Each row is a point. The points of each table are mixes of a few directions, plus a little noise. Count the directions of each table, and those that both share. Where both have some left over, give the other angles between the two spaces (their principal angles), to ten degrees, smallest first.
In the rows, zero is written as 100.

First (5 x 2):
118,134
118,134
58,23
113,126
90,82
Second (7 x 2):
111,120
118,135
104,107
88,76
109,117
120,138
49,5
Directions: first 1, second 1, shared 1

First (5 x 4):
101,99,100,100
55,101,82,188
134,99,114,34
99,100,99,103
112,100,105,76
Second (8 x 4):
191,95,107,113
179,98,107,110
117,100,100,102
79,100,98,97
80,100,97,97
73,101,98,97
77,102,98,97
5,104,93,89
Directions: first 1, second 1, shared 0; angles 70

First (7 x 8):
100,106,108,119,89,101,130,91
80,68,115,106,82,126,108,81
106,62,123,73,122,115,80,75
70,31,93,43,120,136,9,99
125,140,97,112,109,73,124,107
112,162,85,144,75,71,159,116
105,132,76,101,104,80,88,127
Second (8 x 8):
97,118,88,109,92,92,105,113
115,5,165,49,146,140,71,31
102,89,108,94,105,105,97,92
108,53,132,75,123,121,86,66
92,149,66,127,76,79,115,136
96,122,85,112,89,91,106,116
100,100,100,100,100,100,100,100
90,164,57,134,69,73,120,147
Directions: first 3, second 1, shared 1

First (10 x 11):
71,56,83,84,92,105,107,109,103,75,73
80,69,88,89,95,103,105,106,102,82,81
162,195,137,133,117,90,85,81,94,155,158
69,52,82,83,91,105,107,110,103,72,71
104,107,103,102,101,99,99,99,100,104,104
102,103,101,101,101,100,99,100,100,102,102
61,41,77,80,89,107,109,112,104,66,64
110,116,106,106,103,98,98,97,99,109,110
123,135,114,112,106,96,94,93,98,120,121
117,126,110,109,104,97,96,95,98,115,116
Second (10 x 11):
89,113,94,87,105,81,130,95,97,103,99
107,110,91,85,108,73,140,87,96,95,94
98,103,96,82,69,124,114,130,126,113,127
82,120,94,86,114,69,136,85,89,97,93
140,123,72,129,120,137,78,82,75,46,58
118,82,104,130,120,109,59,87,83,93,77
64,92,115,97,80,120,78,130,116,133,127
135,54,109,122,102,122,63,112,104,125,95
75,82,133,97,74,86,71,104,121,102,135
91,121,91,86,107,79,133,89,93,91,95
Directions: first 1, second 5, shared 0; angles 90

First (10 x 12):
108,107,107,102,106,114,103,125,100,96,109,96
131,100,100,119,99,106,95,108,117,86,73,93
74,89,89,85,93,78,99,62,91,111,101,106
80,118,120,82,116,125,112,148,80,111,148,104
60,94,95,77,95,81,103,68,82,119,121,109
157,125,126,130,120,153,104,195,119,77,103,88
140,101,100,124,99,108,93,114,121,81,66,93
128,86,82,120,87,80,88,60,121,86,49,93
73,93,95,85,96,86,102,78,88,113,114,105
50,86,86,72,90,67,101,45,79,122,116,111
Second (9 x 12):
99,87,93,92,98,105,94,94,104,104,122,84
126,120,86,96,125,95,138,95,172,144,69,106
112,119,110,90,106,122,119,90,105,85,68,126
77,103,119,108,98,66,98,121,94,114,104,99
96,100,87,116,90,71,89,135,66,87,87,78
125,119,74,143,117,86,97,105,118,113,80,116
81,88,117,103,91,113,78,85,73,80,129,113
96,61,102,55,73,174,77,54,52,44,145,85
87,103,112,97,103,70,111,119,119,128,100,92
Directions: first 2, second 5, shared 0; angles 40, 80

First (10 x 18):
134,66,93,75,68,48,71,89,167,146,45,42,124,128,123,72,16,93
122,92,94,87,79,85,85,77,119,125,79,71,110,126,114,107,54,88
67,120,95,114,125,119,126,143,71,81,141,146,74,66,82,100,180,109
90,99,68,86,92,63,110,163,136,148,108,102,78,88,101,79,134,94
114,107,125,111,102,140,89,31,59,60,96,96,119,121,101,134,64,98
100,97,127,114,113,125,96,67,77,57,94,104,116,97,95,102,85,112
89,108,108,110,113,119,108,99,77,77,115,118,96,89,92,106,123,106
115,102,84,86,81,86,93,94,114,133,94,82,98,122,111,113,80,84
72,112,77,100,111,89,123,167,104,119,132,131,69,71,89,87,173,102
97,97,128,116,116,126,98,71,76,53,96,108,115,92,93,99,92,115
Second (10 x 18):
111,103,111,102,94,109,98,68,85,90,99,91,118,112,91,106,67,96
101,100,101,101,99,102,98,93,97,98,100,98,102,103,99,102,94,100
79,89,79,103,106,112,73,153,132,109,82,114,40,88,180,142,185,108
122,101,118,107,93,147,65,27,75,72,76,85,102,137,146,168,69,91
88,100,90,96,104,70,124,146,113,118,117,109,105,76,66,53,117,105
98,104,99,98,101,68,133,117,96,112,121,103,129,85,37,41,76,101
101,99,100,103,100,116,87,91,98,95,91,98,90,107,128,125,107,99
97,100,96,102,101,104,95,109,106,101,97,103,89,97,114,109,114,101
85,102,88,92,108,42,151,168,116,130,134,114,123,62,16,5,104,108
118,103,116,106,93,136,75,33,77,75,83,86,108,132,126,150,64,92
Directions: first 3, second 2, shared 1; angles 70

First (11 x 24):
95,94,106,39,106,94,44,97,93,71,155,94,101,87,99,118,68,74,109,95,74,112,34,93
64,115,97,124,121,135,143,106,111,109,76,98,115,102,87,86,88,106,98,47,84,57,152,78
124,97,79,92,113,66,94,102,93,104,98,131,102,89,97,80,127,108,83,89,89,104,88,100
124,74,123,76,77,88,63,86,81,87,138,81,103,116,109,131,94,89,98,156,113,143,53,117
124,100,63,150,112,75,145,106,105,130,32,139,95,97,99,58,148,126,85,94,108,93,154,100
63,127,157,128,69,155,144,100,107,111,127,48,117,133,98,130,91,120,97,97,130,71,138,111
91,70,102,73,112,113,71,90,89,76,112,93,113,104,98,114,58,68,111,106,74,116,78,84
99,157,76,114,88,80,93,126,140,114,82,112,37,60,112,83,132,119,129,95,130,86,86,122
88,93,105,29,127,98,61,97,84,73,164,109,131,87,84,105,73,81,84,45,47,85,47,75
132,54,92,166,77,97,123,86,94,115,21,91,86,131,120,104,107,94,115,195,143,152,149,117
94,118,101,112,102,102,120,105,107,111,97,105,99,96,97,91,116,115,94,81,104,83,116,101
Second (9 x 24):
94,94,102,125,107,114,137,98,98,112,86,105,125,116,89,87,109,114,80,72,93,78,141,92
41,87,146,94,77,154,117,101,110,88,151,40,106,130,101,137,80,90,87,86,98,80,107,130
110,65,89,96,121,103,97,87,86,93,96,120,135,113,85,88,80,90,87,75,65,96,105,73
81,68,118,62,129,99,134,91,60,99,142,107,162,117,84,93,127,106,29,46,53,81,116,101
164,119,81,94,116,73,56,87,85,97,78,141,117,82,90,89,66,100,138,124,103,123,71,39
35,98,75,98,102,115,106,126,138,91,82,76,36,76,120,97,105,73,113,83,92,86,105,143
152,63,84,116,66,77,41,87,112,88,92,105,70,114,111,112,81,85,132,172,123,152,51,112
147,157,106,120,85,88,81,98,104,112,79,111,89,85,101,104,88,121,146,144,148,114,90,69
77,147,100,95,97,78,132,125,108,118,94,95,59,68,118,92,163,121,87,100,127,90,114,142
Directions: first 5, second 6, shared 4; angles 40

First (9 x 32):
100,118,67,122,95,95,124,106,111,138,98,94,121,86,131,86,75,99,105,88,136,115,141,79,112,119,110,104,113,134,90,97
106,90,123,95,117,108,87,110,76,71,105,122,118,86,75,130,98,111,94,94,113,96,64,143,105,77,114,115,105,103,95,133
95,125,102,109,111,96,104,93,114,107,113,87,86,124,113,106,110,89,111,107,51,90,95,69,77,113,90,88,77,68,107,88
101,111,110,115,123,97,97,83,109,78,105,101,108,62,81,111,106,85,93,110,91,86,94,98,98,91,115,116,96,115,91,78
86,139,81,136,93,79,122,97,98,134,99,94,90,109,158,75,74,82,121,99,99,108,134,56,93,104,94,67,90,83,99,98
110,70,95,63,68,118,95,121,85,116,96,98,98,135,102,97,108,122,105,82,114,115,99,125,103,98,83,91,119,96,106,126
103,101,106,103,126,103,94,84,125,76,105,96,109,68,64,115,115,90,84,112,85,83,89,98,98,107,115,130,95,120,96,69
103,83,101,80,70,105,94,99,90,107,91,94,84,115,107,78,111,99,106,96,104,107,111,104,101,88,80,80,112,93,102,93
93,63,114,73,95,99,84,105,98,76,84,110,87,118,68,102,101,122,79,111,107,99,73,128,114,101,99,107,96,86,114,121
Second (11 x 32):
98,90,100,98,101,97,99,100,101,96,92,104,101,93,92,97,94,105,91,102,118,102,101,109,110,101,106,107,103,110,100,102
113,155,107,111,101,114,106,98,93,128,144,74,86,142,147,117,135,70,149,88,5,89,97,55,43,96,65,61,81,47,99,81
99,93,99,98,101,98,100,101,101,95,94,105,102,94,93,98,95,104,93,102,113,101,100,106,108,100,105,106,103,108,100,103
94,76,97,95,100,93,98,102,104,87,81,111,105,82,80,93,84,114,78,105,142,105,101,119,126,101,115,116,108,123,100,108
101,103,100,100,101,101,99,99,99,101,103,98,99,103,103,100,102,99,102,99,95,99,100,99,99,101,99,99,99,98,100,98
104,124,102,105,100,106,103,99,97,114,119,88,94,117,120,107,115,87,122,95,59,94,99,81,76,98,85,84,92,77,100,91
94,72,97,95,99,93,97,101,104,85,79,114,107,79,76,93,83,115,77,106,147,105,102,122,128,103,117,119,108,127,101,109
110,142,105,108,101,111,103,100,95,123,134,79,89,133,136,113,127,77,139,90,27,91,98,66,57,97,73,71,86,58,100,86
100,96,99,99,100,99,99,100,101,99,97,102,101,96,96,99,98,102,97,102,107,101,100,103,104,100,103,103,102,103,100,102
91,59,95,91,99,90,96,102,105,79,70,119,110,69,65,89,74,122,65,109,169,108,103,133,141,102,125,128,114,139,100,114
97,89,99,97,99,96,98,101,102,93,92,105,103,91,91,97,91,106,90,103,119,101,101,109,112,101,107,107,104,111,100,104
Directions: first 6, second 1, shared 1
